Each row of a before or after table is a point. One or more steps were done to the points. Then noise was added and the rows were shuffled. The steps act on columns, c1 being the first. What was done? A step turns or swaps two columns, mirrors them in a line or flattens them onto one, adds a multiple of one to another, or multiplies or shifts one. Angles are multiples of 10 degrees, from the lower column toward the higher: turns from -170 to 170, lines from 10 to 170 but not 90. Use the fewest steps. Two steps may share a column if one is a turn and the other turns, adds or multiplies; they go together, in the order done. Otherwise the lowest column goes first.
In the rows, 128 means zero.

Before:
[[ 91 149]
 [178 129]
 [148 161]
 [194  32]
 [146 186]
 [141 127]
 [203 158]
 [137 140]
 [164 126]
 [190 160]]
After:
[[166 121]
 [188 129]
 [ 59  34]
 [141 123]
 [184  68]
 [135 170]
 [139  93]
 [131 115]
 [147  81]
 [180  81]]
Steps: turn c1 and c2 by -70 degrees

Before, 14 rows:
[[176  88 168  87 188  92]
 [168 212  90  53 183 143]
 [140 118 170  62 129 115]
 [ 62 208 181 109 188 141]
 [ 61 143  83 113  88 172]
 [120 107 127  66 180  67]
 [107 144  91 114 114 124]
 [132 211  92 128 167 130]
 [144  91 108 112 189 181]
 [171 201 179  97  95 188]
 [153 124 203 149 177  71]
 [ 96 182 189  97 115 190]
 [149 161 118 158 156  82]
 [150 141 141 143 162 151]]
After (14 x 6):
[[ 94 208 112 127 111 130]
 [121 127 189  45 139 118]
 [ 84 129 165 148 130 153]
 [ 87 135 149  50  95  67]
 [ 50 107 186  76 136  91]
 [113 202 200 104  38 142]
 [ 93 186 138 170 132  83]
 [138 170 198  87 179 187]
 [ 76 154 221 154 127  72]
 [ 69  65 126 107 112 180]
 [196 122 104 107  86 173]
 [ 63 206 110  30 133 141]
 [150 148 209  93 105 191]
 [148 145 112 111 114 128]]
Steps: turn c1 and c5 by 120 degrees; add -0.5 times c6 to c2; shift c3 by 20; multiply c4 by 1.3

Before (10 x 9):
[[101 167 125 164 175 140 147 102  73]
 [ 98 151  40 221  59 173  92 114  55]
 [ 55  98 107 143 144 102 173  97 157]
 [141 153  97 103  68  72 122 107 123]
 [ 86  98 114 166 161  57 158 131  98]
 [117 175 154 173  44 162 165 106 102]
 [181  83 144 132 167 113  98 101  70]
 [157  68  38 176 157 184 207 207 161]
 [109 165 129 105  61 165 114 158  66]
 [ 71 144 146 123 162  62  88 158 152]]
After, 10 rows:
[[ 92 125 110 174  86 100 162 132  91]
 [ 57 139 101 149  91 113 170  97 155]
 [100  63 123 172 128 133 146  99  78]
 [118 163 149 187 215 144 161 100 104]
 [103 165  36 248 191 141  90 114  60]
 [108 160 123  97 199 150 114 160  76]
 [178 130 142 130  71 118  96 101  74]
 [140 160  98  95 195 106 127 108 120]
 [159 141  37 186  60 146 209 210 161]
 [ 68  90 146 114 118 103  83 158 148]]
Steps: turn c2 and c5 by 130 degrees; multiply c4 by 1.3; multiply c6 by 0.4

Before (12 x 14):
[[106 137 148  75  76 127  96  28  79 106  70 175 142 135]
 [ 85 173  96 185 191  62 144  91 121 207 144 137 120 223]
 [179  85 131 108 122  27 119 170  94  98 119 116 198 120]
 [212  76  55 101 146 108 134 122  66 143  66  80  95 140]
 [144  69 172  78 105  67 130 115 147 160 105 134 133  59]
 [100 123 156 222  36  69 123 195 145 173 173 138 125 112]
 [168 144  64  92  90 179  79  40 205 226 186 151  90 115]
 [116 125  95 102 116 124  36 135  63 134 107 119  87 115]
 [ 85  40 178 121  80 220 106  93  71 194 110 176  96 120]
 [141 159 183 109  80  93 116 158 181 125 143 176 137  99]
 [120  70  64 153 107 142 146 117 132 163 124 174 113 111]
 [129 133 122 109 164  91 164 106  90 149 135  89 145 115]]
After (12 x 14):
[[ 83 115  96 183 191  61 147  88 133 208 135 137 121 224]
 [120  46  63 155 107 140 144 119 136 164 125 176 115 110]
 [141 179 182 108  76  92  90 175 167 126 134 178 137 100]
 [115 151  92 102 113 125  68 113  64 133 121 118  87 113]
 [143 118 172  78 105  67 120 125 149 159 116 134 130  56]
 [167 182  65  93  87 179  40  72 229 226 151 153  91 117]
 [212 101  53 100 147 110 161 102  72 139 103  81  95 141]
 [129 150 121 110 165  91 183  94 102 148 130  92 144 117]
 [180 106 134 111 121  29 137 156  83  99 125 116 198 119]
 [101  28 156 222  35  68 113 197 122 174 147 140 126 113]
 [108 189 146  74  75 126 121  18 115 105 105 177 142 134]
 [ 87  45 179 120  81 221 136  77  87 194 119 175  96 118]]
Steps: add -1 times c4 to c2; add -0.5 times c9 to c7; turn c8 and c9 by -20 degrees; multiply c11 by 0.4

Before, 8 rows:
[[161 149 112 116 158 119 132 148 155 137 163 114 122 165  95  62 148 153
  133  99  86 115 110 137]
 [153 121 119 125 150 138 166 133 140 115 141 121 141 185 110  90 151 135
  125 114 109 162 164 112]
 [175  87  71 102 110 156 155 127 185 120 126 111 142 149  95  88 142 119
  166  98  71 141  81 104]
 [122 123 153 144 120 187 124 147  93 123 102  91 107 153 164 135 115 129
  115 137 164 162 133 173]
 [211 142 100  59  69 143 120  74 122  46 139 110 177 123 140 128  79  50
  161 157 132  93 133 175]
 [130 144 133 124 120 172  89 123 107 122 123 136 115 150 152 144 118 158
  132 131 147 161 118 130]
 [144 129 124 139 133 153 109 131 122 161  99 102 103 170 141 122 137 124
   77 137 136 158 128 140]
 [119 119  89 125 133 172 137 146  77 133  69  88 133 132 155 149 124 131
   68 160 125 171  98 161]]
After (8 x 24):
[[211 140 128  41 164 111 123  75 120  46 134 107 178 137 140 130  13  49
  161  72 132 140 132 175]
 [130 142 128 122 132 103  91 121 108 121 166 140 113 145 154 145 218 162
  131 122 145 172 117 130]
 [141 130 129 140 118 134 109 132 123 161 168 102 103 168 138 119 215 132
   77 123 136 150 127 140]
 [173  88 128  97 159 112 154 124 182 120 153 111 141 152  96  88 167 119
  166 144  69 127  80 102]
 [157 151 128 124 118 103 132 148 156 139  99 111 121 159  93  60  98 160
  133 167  87  94 114 136]
 [122 125 126 142 130 109 123 145  96 125 190  93 108 153 168 135 218 131
  119 117 163 176 132 174]
 [152 119 130 134 117 113 168 131 138 117 125 122 142 182 112  92 233 144
  124 150 107 140 164 111]
 [119 117 127 128 109 146 136 143  75 135 202  86 136 130 156 148 248 133
   67 103 122 176  96 163]]
Steps: multiply c3 by 0; add 0.3 times c5 to c4; turn c5 and c20 by 150 degrees; turn c6 and c11 by 130 degrees; turn c14 and c18 by 10 degrees; multiply c22 by 3; turn c17 and c22 by -70 degrees
